Rows are points. Each copy is the shape, with its points in the same order, turned, moved and blurred by noise. Is it also mirrored, or only turned?

Shape (8 x 3):
-.51; -.10; .00
.20; -.25; -.09
-.10; -.22; -.09
.18; -.20; -.08
.17; -.06; -.06
.19; -.25; -.06
-.15; .94; -.05
.06; -.23; -.37
Copy 1 (8 x 3):
-.53; -.02; .08
.15; -.37; -.09
-.10; -.25; .02
.14; -.28; -.08
.14; -.14; -.03
.14; -.37; -.10
.12; .77; .28
.10; -.39; .22
Copy 1 is: mirrored
Copy 2 (8 x 3):
-.36; .33; .16
-.06; -.23; .03
-.20; -.09; .06
.01; -.26; -.01
.01; -.21; -.07
.00; -.29; .11
.20; .70; -.67
-.23; -.27; -.11
Copy 2 is: only turned
Copy 3, 8 rows:
-.19; -.28; -.21
.21; .07; .29
.09; -.08; .09
.20; .10; .26
.17; .15; .19
.21; .04; .30
-.33; .78; -.53
.41; .00; .05
Copy 3 is: only turned

Shape (8 x 3):
.28; -.43; -.17
-.35; .21; .24
.13; -.44; -.22
.17; .42; .05
-.19; -.27; .36
.22; .41; .11
-.19; .69; -.13
.02; -.36; .50
Copy 1:
.41; .34; .02
-.18; -.41; -.01
.41; .27; -.08
-.40; .11; .24
.31; -.37; .17
-.39; .10; .36
-.74; -.05; -.04
.41; -.25; .35
Copy 1 is: only turned
Copy 2:
.31; -.21; -.52
-.17; -.23; .34
.32; -.34; -.45
.21; .27; .18
-.30; -.32; -.17
.08; .28; .18
.30; .06; .64
-.42; -.15; -.37
Copy 2 is: mirrored

Shape (7 x 4):
-.01; -.06; .20; .01
-.40; -.29; .61; .12
-.52; .34; .00; .36
.07; .10; -.37; .20
-.08; .09; .28; .32
.25; -.48; -.02; -.56
.00; -.18; -.61; .13
Copy 1 (7 x 4):
.03; .11; .06; .09
-.28; .59; .01; .35
.13; .63; .17; -.40
.13; -.13; .25; -.40
.10; .32; .36; .09
-.14; -.41; -.40; .28
-.09; -.22; .09; -.63
Copy 1 is: mirrored
Copy 2 (7 x 4):
-.08; -.23; .07; -.06
-.54; -.55; .10; -.37
-.54; .08; -.41; .09
-.03; .25; .06; .34
-.29; -.35; -.11; .13
.39; -.07; .58; -.37
-.07; .46; .33; .25
Copy 2 is: mirrored
Copy 3:
-.10; .11; .00; .21
-.22; .46; -.06; .78
-.78; -.18; .04; .43
-.37; -.16; -.12; -.19
-.23; -.13; -.09; .51
.40; .53; .14; -.15
-.37; .07; -.33; -.36
Copy 3 is: mirrored
